Rows are points. Each copy is the shape, with its points in the same order, stretched, turned, moved and blurred by noise. Is it also mirrored, or only turned?

Shape:
[[ 0.6  5.7]
 [ 6.5 -2.2]
 [ 1.7  2.0]
 [-1.1  1.7]
 [ 2.6 -0.9]
 [ 0.6 -2.3]]
Copy 1 (6 x 2):
[[ 6.8  3.2]
 [ 6.7 -7.3]
 [ 5.0 -1.3]
 [ 1.1  0.9]
 [ 4.0 -4.5]
 [ 1.6 -3.8]]
Copy 1 is: only turned
Copy 2, 6 rows:
[[-2.4  5.3]
 [ 6.1  0.0]
 [ 0.0  2.0]
 [-2.6  1.1]
 [ 2.0 -0.4]
 [ 0.4 -2.4]]
Copy 2 is: only turned
Copy 3 (6 x 2):
[[-5.9  1.5]
 [ 0.6 -6.5]
 [-2.7 -0.5]
 [-1.9  2.1]
 [ 0.3 -2.2]
 [ 1.9 -0.3]]
Copy 3 is: mirrored
Copy 4:
[[ 4.3  2.5]
 [ 1.6 -6.5]
 [ 2.4  0.4]
 [ 0.7  2.4]
 [ 0.2 -1.8]
 [-1.3 -0.7]]
Copy 4 is: only turned

Shape (6 x 3):
[[-4.7  0.2 -2.3]
 [ 4.2  0.1 -1.3]
 [ 2.2  5.1  3.9]
 [-0.5  2.9  0.6]
 [-1.7  0.8  4.4]
 [ 5.0 -5.6  0.1]]
Copy 1:
[[-4.4 -0.8 -3.0]
 [ 5.0 -0.7 -0.5]
 [ 4.4  7.0 -0.4]
 [ 1.2  2.4 -2.3]
 [-0.6  4.5  2.2]
 [ 3.2 -4.4  4.0]]
Copy 1 is: only turned
Copy 2 (6 x 3):
[[-1.5  1.0 -4.8]
 [ 2.6 -0.7  1.4]
 [-4.3  2.1  3.8]
 [-2.6  1.2  0.0]
 [-2.1  4.9 -0.2]
 [ 7.9  2.1  0.7]]
Copy 2 is: mirrored

Shape (10 x 4):
[[  3.4  -0.5   1.1  -0.3]
 [  4.6  -4.8 -13.0   0.0]
 [  0.9  -2.7  -7.5   1.5]
 [ -4.1   2.2   1.3  -0.5]
 [  3.8   2.2  -1.0  -0.8]
 [  3.1   0.9   1.1   3.4]
 [  2.3  -2.6   0.9   2.4]
 [  2.2   2.2   0.9   1.6]
 [  3.0  -5.9  -0.8   0.3]
 [ -2.5   0.7   1.2  -0.8]]
Copy 1, 10 rows:
[[ 2.8 -3.2  1.3 -1.2]
 [ 0.1  5.5 -5.7 -8.3]
 [ 0.0  3.2 -3.9 -3.4]
 [ 0.4  1.9  3.0  4.1]
 [ 4.9 -1.0  2.1 -1.7]
 [ 4.3 -3.3 -1.5  1.7]
 [ 0.6 -3.9 -2.1  0.2]
 [ 4.7 -1.9  0.8  1.5]
 [-2.5 -3.9 -2.4 -4.0]
 [ 0.2  0.5  2.6  1.8]]
Copy 1 is: only turned
Copy 2:
[[ 4.5  0.1  1.4 -0.4]
 [ 5.5 -6.5  4.3  8.9]
 [ 3.8 -3.2  0.3  6.6]
 [-0.3  2.7 -1.8  2.0]
 [ 5.2  2.7  2.1  2.5]
 [ 6.0  2.3 -1.2  0.5]
 [ 4.3 -1.3 -1.2 -0.5]
 [ 4.9  2.4 -0.4  0.7]
 [ 3.9 -4.9  1.3 -0.1]
 [ 0.4  2.1 -1.1  1.1]]
Copy 2 is: mirrored
Copy 3:
[[ 0.2 -1.3  1.2 -2.2]
 [ 7.8 -5.3 -8.7 -3.8]
 [ 3.6 -1.7 -5.9 -0.8]
 [-5.4  0.9 -1.8  2.5]
 [-0.4  0.0 -0.4 -4.0]
 [ 1.1  2.7  1.1 -0.4]
 [ 2.0 -0.3  1.1  1.2]
 [-1.0  1.9  1.0 -1.2]
 [ 3.6 -4.2  0.3  0.4]
 [-3.6 -0.6 -0.1  1.9]]
Copy 3 is: only turned
Copy 4, 10 rows:
[[ 1.0 -3.3  0.8  1.6]
 [ 9.2 -3.8 -5.8 -5.8]
 [ 4.8  0.5 -4.0 -4.0]
 [-4.5  1.8  2.0 -1.6]
 [-0.3 -4.7 -2.2  1.3]
 [ 0.5  0.2 -1.8  3.9]
 [ 4.1  0.2  1.1  2.2]
 [-1.1 -1.6 -2.1  3.2]
 [ 7.0 -1.3  1.8  0.0]
 [-2.2  0.9  2.5 -1.0]]
Copy 4 is: mirrored

Shape:
[[ 6.6 -5.1 -1.1  5.1 -0.9  3.4 -3.6  2.2]
 [ 2.3 -1.3  2.8 -2.1  2.1  0.2 -5.4  3.0]
 [-6.5 -1.3 -3.5 -3.7 -0.8  0.0 -0.7 -0.7]
 [-5.0  2.4 -0.2  0.1 -1.5 -0.3  1.3 -0.1]
 [ 7.6 -1.2  0.5  1.1  0.3  3.1 -4.8  1.0]
 [ 1.4 -2.4  0.0 -2.6  1.2 -2.5 -5.7  6.0]
 [ 5.4 -3.4  3.5  3.5 -4.4  1.4 -9.1  3.0]
 [-5.3  3.2 -2.4  1.5  1.7  0.3 -1.9 -2.5]
 [-1.4  2.5 -1.0 -2.6 -3.8 -3.0  0.7 -1.5]
 [-5.5  0.5  3.5 -2.7 -0.7 -1.1  2.5  1.9]
 [-4.7 -1.9  3.0 -2.3 -0.4 -4.3  0.8 -4.3]
 [-4.6  1.5 -2.8  1.7  1.3 -4.5  1.2  0.1]]
Copy 1:
[[ 5.9  0.0 -5.8 -2.8  1.6  5.4 -5.7 -2.0]
 [-1.0  2.9  0.1 -3.6  0.6  3.9 -2.4  3.0]
 [-5.9 -2.3 -4.7 -0.3 -4.5 -0.8  0.6 -0.7]
 [-2.4 -0.2 -0.8  4.8 -2.9 -0.1  1.0  0.2]
 [ 4.4  4.3 -2.2 -3.9 -0.3  4.0 -5.4 -1.3]
 [-1.2  0.6 -1.9 -5.4  1.4  0.7 -1.8  4.7]
 [ 4.0 -2.2 -0.5 -2.3  0.8  4.3 -9.6  2.6]
 [-4.9  2.0 -1.3  3.0 -0.6 -1.2 -2.7 -1.7]
 [ 0.4 -0.7  0.8  0.6 -4.7 -3.6 -0.3  1.5]
 [-2.9 -1.2  1.0  4.0 -4.3  1.8  2.4  3.7]
 [-2.8 -2.7  4.3  0.8 -2.0  0.2  3.0 -2.4]
 [-2.5 -0.6 -1.7  2.2  1.3 -4.3  0.4 -1.0]]
Copy 1 is: only turned
Copy 2, 12 rows:
[[ 2.1 -3.0 -6.0  7.2  4.5 -3.6  1.5  2.7]
 [ 4.6 -0.6  1.7  3.0  2.3 -2.1 -1.4  6.2]
 [ 4.5  2.1  0.0 -2.1 -6.2 -3.9  2.8  0.8]
 [ 0.8  2.4  3.2  1.6 -4.6 -1.6  2.6 -1.3]
 [ 4.4 -0.8 -3.1  5.1  6.1  0.1 -0.4  3.0]
 [ 2.1  0.4 -0.5  2.6  0.5 -3.9 -2.2  8.7]
 [ 5.4 -0.6 -2.5 10.7  3.7 -4.9 -3.8  3.9]
 [ 3.9  4.9  2.4  0.7 -1.2 -3.7  5.8 -0.8]
 [ 0.3  3.6  1.5 -0.2 -3.7 -0.5 -2.1 -2.0]
 [ 0.4 -1.4  6.5  0.7 -6.2 -0.8  0.1  0.7]
 [ 3.2 -1.2  5.6 -2.0 -3.3 -5.2 -1.8 -2.4]
 [-1.8  3.5  2.5 -0.7 -2.9 -4.8  3.4  0.2]]
Copy 2 is: mirrored
Copy 3, 12 rows:
[[-7.0  1.9  0.7  6.2  2.8 -1.5  3.9  3.7]
 [-3.3  3.5  1.9 -1.9 -0.4 -1.0 -2.6  2.8]
 [ 0.3  0.9 -6.6  0.0 -2.3  3.4 -6.1 -2.3]
 [ 3.5  0.1 -2.7  2.3 -2.1  3.5 -2.5 -1.9]
 [-5.5  5.5  2.0  2.5  1.9 -1.9  3.7  1.7]
 [-1.6  1.6 -1.3 -2.6 -1.6 -2.8 -3.7  4.9]
 [-5.6  4.8  2.7  5.4 -3.7 -3.9  0.5  5.0]
 [ 3.0  2.9 -2.6  2.6  1.2  4.5 -5.1 -0.8]
 [ 3.9  1.5 -4.1  0.7 -2.6 -1.3 -1.9 -3.6]
 [ 2.1 -2.9 -1.0 -1.4 -4.9  3.8 -4.3 -0.9]
 [ 1.5 -2.3  0.5  0.2 -2.5 -0.4 -8.2 -4.6]
 [ 4.9 -2.2 -3.6  1.8  0.9  1.0 -5.1  0.3]]
Copy 3 is: mirrored
Copy 4 (12 x 8):
[[ 3.6 -4.9  4.1  7.0 -1.9  1.0  1.3  3.8]
 [ 1.5 -0.7  3.4 -1.7  0.7  1.6 -1.6  5.4]
 [-6.6 -0.6 -2.2 -2.8 -2.0 -0.6 -4.6 -0.3]
 [-4.5  2.8 -1.7 -1.0 -1.1 -1.3 -0.2 -2.1]
 [ 5.5 -4.0  4.1  2.3 -1.9  1.5  1.0  3.8]
 [ 0.5 -0.9  2.9 -2.1  0.3 -1.2 -3.0  7.2]
 [ 7.1  0.4  8.9  4.4 -3.2 -0.9 -1.7  4.2]
 [-2.9  2.1 -4.4 -0.7 -0.7  3.6 -2.9 -1.9]
 [-2.1  0.7 -1.6 -2.4 -1.1 -5.2 -1.0 -3.0]
 [-6.8  4.3  1.4 -3.2  0.5 -2.5  0.4 -0.8]
 [-5.0  1.5  1.3 -2.2  3.6 -1.8 -3.9 -4.5]
 [-4.8  1.6 -4.8  1.0  2.6 -1.9 -2.2 -0.9]]
Copy 4 is: only turned
